Every row gives one point. Each copy is the shape, with its points in the same order, turned, moved and blurred by noise. Is it also mirrored, or only turned?

Shape (9 x 3):
[[-37  10  24]
 [ -6 -24 -19]
 [-31  40  -7]
 [-11 -20  36]
 [-40   4 -30]
 [-23  24  40]
 [ 39 -21   3]
 [ 11 -35 -19]
 [  6 -31 -13]]
Copy 1:
[[-23  27  18]
 [  4 -30   5]
 [ -5  33 -23]
 [ -8   4  46]
 [-21  -8 -25]
 [ -5  41  31]
 [ 47 -23  33]
 [ 18 -41  11]
 [ 13 -34  17]]
Copy 1 is: only turned
Copy 2:
[[-21 -35  -6]
 [ 13   9 -36]
 [-43   0   6]
 [ 21 -39 -10]
 [-31   8 -36]
 [-14 -40  19]
 [ 50  13   0]
 [ 33  16 -35]
 [ 29   9 -32]]
Copy 2 is: only turned
Copy 3 (9 x 3):
[[-34  -1  29]
 [ 26 -21  16]
 [-37 -15 -19]
 [ -3  17  47]
 [ -5 -47   1]
 [-42  19  17]
 [ 43  30   6]
 [ 46 -10  15]
 [ 36 -10  18]]
Copy 3 is: only turned

Shape:
[[-44  37 -19  24]
 [-14  43  15 -38]
 [  6  47 -18  23]
 [-24 -19  31   1]
 [ 15  -5  28   8]
 [-38  14  39  10]
 [  8  -3   8  18]
 [ 27  -4 -28 -15]
 [-43 -29  18   9]
 [ 34 -33  33  23]]
Copy 1, 10 rows:
[[-25  20 -57   2]
 [-15  15 -20 -62]
 [ 25  16 -41  -7]
 [-32  16  22   0]
 [ 12  21  25  -6]
 [-38  47  -5 -15]
 [ 11  18   2  11]
 [ 21 -29  -3  -7]
 [-49   9  13  16]
 [ 20  20  50  18]]
Copy 1 is: only turned
Copy 2:
[[-28  42 -36 -14]
 [-25   3  21 -47]
 [ 18  27 -29 -40]
 [-14   5  15  29]
 [ 24   4  17  12]
 [-19  41  18   8]
 [ 21   9  -1   9]
 [ 18 -36 -23 -14]
 [-23  15   1  43]
 [ 46  -6  18  35]]
Copy 2 is: only turned
Copy 3:
[[-43  -4  33  49]
 [-23  -1  66 -15]
 [-13  43  21  33]
 [  5 -45  16   8]
 [ 17 -14  16   1]
 [  4 -40  51  20]
 [ 14   0   0  11]
 [-13  25 -15 -21]
 [-17 -57  10  17]
 [ 47 -16 -17  -1]]
Copy 3 is: only turned

Shape:
[[-14  -7 -11 -10]
 [-29 -11 -32  -6]
 [-19 -33  16  -4]
 [ -5  40  31   3]
 [ 31  -3  -1  14]
 [ 33 -46 -19 -10]
 [  9  27  17   7]
 [-13  14  75  26]
 [-47  27 -18   3]
 [ 21 -17  -6 -33]]
Copy 1, 10 rows:
[[-23  -7   7  16]
 [-40 -21  18   9]
 [  5   0  32  24]
 [ -1  41 -19 -14]
 [ 14 -18 -25   9]
 [  9 -44  -8  50]
 [  3  20 -25  -8]
 [ 45  54  12 -19]
 [-49   9  15 -22]
 [ -9  -7 -13  50]]
Copy 1 is: mirrored
Copy 2:
[[-10 -17 -21  13]
 [-11 -16 -24  48]
 [-14 -56  -7   4]
 [-45   6  13 -27]
 [ 16  -4   8  -7]
 [ 43 -25 -29  -1]
 [-24   6   7 -17]
 [-51 -31  38 -43]
 [-59  -5  -4  41]
 [ 14 -10 -42  -9]]
Copy 2 is: only turned
Copy 3, 10 rows:
[[-12 -13  -8 -11]
 [-35 -20  -4  -9]
 [  8 -22   9 -33]
 [ 36   2  -3  33]
 [ 25 -28 -44  -6]
 [  1 -26 -50 -52]
 [ 29  -6 -18  23]
 [ 71 -21  30  15]
 [-29 -16  13  31]
 [  4  11 -36 -34]]
Copy 3 is: only turned
Copy 4:
[[-22  -4   0   6]
 [-41   8  10  24]
 [-27 -31  16 -14]
 [ 34  17  29 -19]
 [ 22 -27 -10  19]
 [-13 -48 -39  17]
 [ 30   1  16  -5]
 [ 35 -26  60 -45]
 [-22  33  37  18]
 [ -8 -15 -34  -7]]
Copy 4 is: only turned

Shape (11 x 6):
[[ 22 -10   4   7 -28  35]
 [  2 -10  -6 -19 -11 -45]
 [-12 -25  30  10  11   7]
 [ 42   4 -10  30  34  24]
 [-16  11 -19  -9 -13 -36]
 [ 18  15 -25   6 -58  22]
 [ 22   0  33  28   2  41]
 [ 43  21  37  12   6  41]
 [ 13 -24  17 -19   3   5]
 [ 50  -8  16  43  14  -1]
 [-38 -42  14 -39   8 -21]]
Copy 1:
[[ 13  11   9   5   2  48]
 [-20 -28  41  22  10 -12]
 [-15  29  14 -14  -5  -5]
 [ 28 -15   7 -57  11  21]
 [  5 -29  24  30   4 -23]
 [ 38 -19   7  37  -4  47]
 [ 25  35  16 -30  -1  33]
 [ 41  31  32 -34  20  38]
 [-20  10  24  -7  23  16]
 [ 15  -8  41 -51 -17  26]
 [-56  13  12  22  24 -26]]
Copy 1 is: mirrored
Copy 2, 11 rows:
[[ 36 -19  -2  15   0   6]
 [-19   3 -38 -19 -19 -18]
 [  0 -19  21 -37   0  12]
 [ -9 -15   0  23  45  30]
 [-32   3 -29  -3 -36  -7]
 [ 27 -15 -22  47 -28  -9]
 [ 24 -18  36  10  27   9]
 [ 26   4  29  19  43  -5]
 [ 20   2  -9 -30   5   0]
 [-11 -34   4  10  48  -5]
 [ -3   9 -17 -71 -37  10]]
Copy 2 is: only turned
Copy 3, 11 rows:
[[-49 -25  13  21 -12  27]
 [ 14 -35   0 -22  -6 -19]
 [-25 -25  -9 -29   4  43]
 [-20  -1 -36  42  -4  47]
 [  5  -3   7 -16  -5 -31]
 [-44   5  40  28 -15 -13]
 [-45 -16  -1  21  15  61]
 [-29 -15  10  42  26  65]
 [-11 -41   8  -4 -13  33]
 [-30 -30 -34  33  17  31]
 [ 10 -47   5 -63 -28  21]]
Copy 3 is: only turned
Copy 4, 11 rows:
[[ 31  25   3 -26  30  26]
 [-24   2  12 -12  11 -34]
 [ 27 -27  30 -23   9  10]
 [ 50 -11 -22  27  38  17]
 [-39  -1   1   0   4  -7]
 [-10  62   4 -17  30  37]
 [ 64   7  10 -12  10  31]
 [ 71  20 -10  -5  -1  24]
 [ 23  -8   6 -37  19 -16]
 [ 50   8  16  31  28  -2]
 [-24 -41  25 -59  12 -27]]
Copy 4 is: mirrored

Shape, 11 rows:
[[  1 -46  10 -22 -11   2 -21 -23]
 [  3  10   5 -18 -12 -25  -7  18]
 [ -4  -4  22   3  -4  20 -25  15]
 [ -3  17  19   6 -19 -22 -17   1]
 [-12   6  12 -28  -3 -23  32 121]
 [ 13  16 -20   4  -4  12 -18 -16]
 [-14  10  -3   8 -17  42  29 -15]
 [-24   6  10  -6  46 -21  15 -20]
 [  8   1  22  -9   4  12  18 -24]
 [ 20  12  11  19  39 -15  24 -23]
 [-19 -78   9   9  -7 -14  -4 -20]]
Copy 1 (11 x 8):
[[ 21 -11 -31 -16 -18  35  33   4]
 [ 22  18 -16  16   3   7 -17 -10]
 [ 10   1  12  -2 -36  21   2 -18]
 [ 22   8 -15  -3 -12  -7 -13 -29]
 [ 26  43  20 114   7  31 -20 -15]
 [-13   4 -10 -20 -17  -1 -17  14]
 [-10   2   1   8 -52 -27  20  24]
 [  0  28  12  -8  25 -11  41  -6]
 [ 22  -3   6  -9 -17 -15  21  17]
 [  2 -13  25 -12  31 -28  16  10]
 [  8 -33 -41   4  -9  34  62 -19]]
Copy 1 is: mirrored
Copy 2, 11 rows:
[[ 24 -30 -26  19   5  -6  38 -10]
 [ 28  18  -3 -32   3   4  15   4]
 [ 13 -36   6 -17  24  -2  15  13]
 [ 30 -13   9 -34  -7   2   4  -4]
 [-11  64  28 -71  27  17  73  55]
 [ 16  -9 -16   2   9  10 -30   3]
 [-42 -14 -15 -14   9   4 -15 -15]
 [  6  17   8   6  -1 -57  -7   2]
 [ -5  -7   2   4  14 -18  -5 -32]
 [ 10  19  35  24  -1 -25 -22 -13]
 [ -1 -32 -11  45 -34 -11  49   9]]
Copy 2 is: only turned
Copy 3, 11 rows:
[[ 39 -11  -9 -28 -25 -23  20   1]
 [ -5   6  -2 -25   5   8 -11  16]
 [  8 -26  19 -18 -19  10 -18 -12]
 [  8  15  20 -27   1 -12 -28   7]
 [-51  14 -13 -35  -2 106  -5   6]
 [ -8 -17   1   7  -4 -35 -16   1]
 [-22  -4  36  19 -40 -18  10 -13]
 [  9  14  18  -1  34 -13  30 -29]
 [ 19   5  26  15 -13 -11  18   4]
 [ 22  22  13  33  30 -10   2 -18]
 [ 43  18 -27 -33 -40 -20  20 -42]]
Copy 3 is: mirrored

Shape, 13 rows:
[[ 26  28 -32  -8 -18 -31 -35  -9  21]
 [  3  25   1  -7  35  16 -22 -53 -10]
 [ 13  22 -25  -3 -22 -50 -39 -29   9]
 [ 23   0 -27  21 -43 -41  38 -16   3]
 [-11  40  20   3 -38   8  -9   5  -7]
 [-19  -1  19 -27 -12 -26 -22 -17 -22]
 [  2  42 -35  38   7 -36  15 -17  42]
 [ 30 -26 -33  45   6   5   1 -31  19]
 [  6 -24  30  12  -4   3   3 -48 -13]
 [  2 -22  -9  42  25  14  32   6 -33]
 [  7 -13  27 -31 -30  10  22   0  21]
 [-22  34  10 -36  31  28  12 -46 -21]
 [ 29  54   7  26   5 -31 -15  17 -11]]
Copy 1, 13 rows:
[[ 23 -52 -10 -34  24 -45  14 -16   0]
 [-39 -52  24 -21 -18  -2  31 -13 -32]
 [ 14 -57 -18 -54  18 -36   6   5 -14]
 [ 50 -19 -40  -7  -9 -13  23  34  13]
 [-50 -17 -26 -12   9 -29  12  -4  27]
 [-35 -12   0 -27  15 -24  -5  30 -29]
 [ 34 -24 -33 -45  -6  16  29 -35  17]
 [ 36 -44   4   7 -42   0  -7  -9  -6]
 [-20 -20  18 -13 -42 -17   8  40 -16]
 [-10  -6 -35  30 -52  22  -3  -7 -31]
 [ -8  27  24   3  11 -29  11  21  13]
 [-57 -25  25  -4   7  19  54  10 -26]
 [-12 -16 -52 -32 -12 -40  27 -37 -14]]
Copy 1 is: mirrored
Copy 2, 13 rows:
[[  8   8  -1  30  29   9 -49  42  -6]
 [ 12   6 -42  -3   7 -41 -28 -16 -21]
 [ 18  -8   2  34  10  -6 -50  44  10]
 [ 24 -20  -2 -16  -8  41 -23  42  34]
 [ -8  25 -21  18 -26  -1  14  44  -9]
 [ 26   0  -1  31  -7 -43  14  30  16]
 [ 18 -37 -24  13   5  47 -38  25 -28]
 [-11 -29   3 -29   6  16 -43 -20   0]
 [ 13 -16  -4 -32 -17 -46  -5   0   7]
 [ 16   1  -4 -23 -23  22  15 -49   7]
 [  0   3   4 -34  21 -11  36  50   2]
 [ 27  15 -73  -3  13 -43  16  -7 -12]
 [ 30  31   4  23 -32  25 -32  25 -30]]
Copy 2 is: mirrored
Copy 3:
[[ 17  -3  -3  11 -10  40 -65  34   8]
 [ 20  13  50 -25  30   6 -30  53 -19]
 [ 24 -12  18   4  -6  44 -71  20  21]
 [ 22   8 -34  27  35  36 -44 -24  11]
 [ -2 -33   6 -13  -1  35  -8  -1 -44]
 [ 15   2  31 -42 -15  22 -32 -16   1]
 [-20 -30   0  29  52   7 -65  20   7]
 [ -4  33  15  43  36  24 -12  23  22]
 [ 22  22  27 -22  33  24  17  -2  14]
 [  6  26  22  34  26 -36  12 -15 -14]
 [-14  17 -35 -33   2  31  -3  -3  -4]
 [ 15  26  30 -56  34  -6 -26  29 -50]
 [ 30 -54   4  26  -6  -3 -29  25   1]]
Copy 3 is: mirrored
Copy 4:
[[-42  -8 -12 -18 -28  11 -25 -31 -27]
 [ 24 -24 -19  -8 -39 -23 -52  -5  26]
 [-37   7   7  -4 -37  -5 -30 -29 -30]
 [-12   3  34 -24 -42   4  38 -16 -19]
 [-19  20 -19 -49 -20  -7 -20  30  -2]
 [ -2  37  -2   2  -2 -25 -28   2   6]
 [-39 -67  17 -33 -29  -5   4 -18  -8]
 [ 34 -52  10 -11 -39  21  10 -19 -29]
 [ 54   7   3  -7 -27 -29  -2   0  -9]
 [ 39 -30  23  11 -19  23  15  40   8]
 [ 19  22 -26 -39  13  -2  22 -10  -8]
 [ 33  -4 -11 -18 -13 -21 -37  -3  67]
 [-46 -21 -30  -2 -51 -12  -3  31  -4]]
Copy 4 is: only turned

Shape, 13 rows:
[[-35  28 -29  32 -34  -9   1   4  13]
 [ 22 -34 -14  -4  -7 -21  21 -17 -11]
 [  3 -23  29 -22 -22  46 -13 -18  42]
 [ 36  17 -27 -11 -10  41  41 -57  15]
 [-27 -26  23   5  34  35  -9 -12   0]
 [-24 -10  16 -15 -20 -14 -70  -9  10]
 [-16  12  -8  -3   8  -8 -40  52  14]
 [-63   6  -9  24 -29  18  -1  34   8]
 [-36  10  19 -21 -14 -60   9  18 -60]
 [-67  -1  -7  -7  14 -15  28  10   4]
 [ 21   4   1   0 -29  -3  31 -20  -6]
 [-10  18  17  10 -19 -40   7 -10 -15]
 [-21  31  23  12 -14 -21  -2 -29  32]]
Copy 1, 13 rows:
[[ 10   5 -31 -13 -22  -9  15 -56  29]
 [-14  -8  19  19 -29 -41  -5   9  -5]
 [-26 -12 -31 -25  32   0  -3  40  -5]
 [ 15 -72   8 -39  -5 -35 -28  10  17]
 [ 37  24 -23   3  17  -5 -13  34  -9]
 [-35  29 -18  32  21  31 -13  -6  23]
 [  2  44  12  -6  14  31  28 -31  -2]
 [ 14  32 -52 -20 -16   4  18 -44  -8]
 [  2  35   4  32 -91  32  -6 -10   4]
 [ 28  56 -17 -25 -42 -11 -13  -8  11]
 [ -7 -36  -3  -4 -38 -20   6   5   9]
 [  1   3  -7  20 -51   6  14  -6  33]
 [ -4   3 -21 -10 -16   1  12   5  66]]
Copy 1 is: mirrored
Copy 2 (13 x 9):
[[ 31 -12 -29 -47  21  -1  -5 -35 -24]
 [ 30 -18  -6  20 -49 -24   8  -1  -8]
 [-21 -15 -33  -7   3 -79  21   2  29]
 [ 79 -22 -25  18   9 -78  -4  13  13]
 [-13  49 -30  -3 -17 -51  -9  -1  10]
 [-54 -21 -29   1  -4 -17 -24 -43  12]
 [-30  10  21 -17  27   8  -5 -22  -5]
 [ -6  10 -21 -74   9 -14  -1 -20 -22]
 [  0  -8 -14 -28 -50  54 -48  16   9]
 [ 24  31  -5 -60 -27  -3 -20 -21  16]
 [ 41 -31 -28  -1 -17 -21   7  16   3]
 [ 19 -13 -41  -8 -16  27 -11  -6   9]
 [ 18  -8 -52 -15  10   0   2 -29  37]]
Copy 2 is: mirrored
Copy 3, 13 rows:
[[-17 -37 -26  50   0  18 -30   2  11]
 [ -3   6  17 -15  34 -27 -22   3  10]
 [-13  35 -18 -16  15  42  16  18 -41]
 [-29 -33  11  -4  80   8  22   2 -40]
 [ 38  14 -31  -4  -2  -2  13 -13 -35]
 [ 20  25  22  18 -38  40 -28   8 -19]
 [  2 -24 -15  -2 -60  19  -7  12  11]
 [  6 -13 -61  43 -15  28  -5   6  24]
 [ 23   5  28  27 -14  -2 -15 -51  70]
 [ 30 -23 -46   1   5  18 -24 -40  28]
 [-28   2  11  11  39  -9   1  -5   4]
 [-16  -1  15  32   0  -3 -21 -36  18]
 [-28  -5  -7  27  -2  24 -29 -38 -25]]
Copy 3 is: mirrored
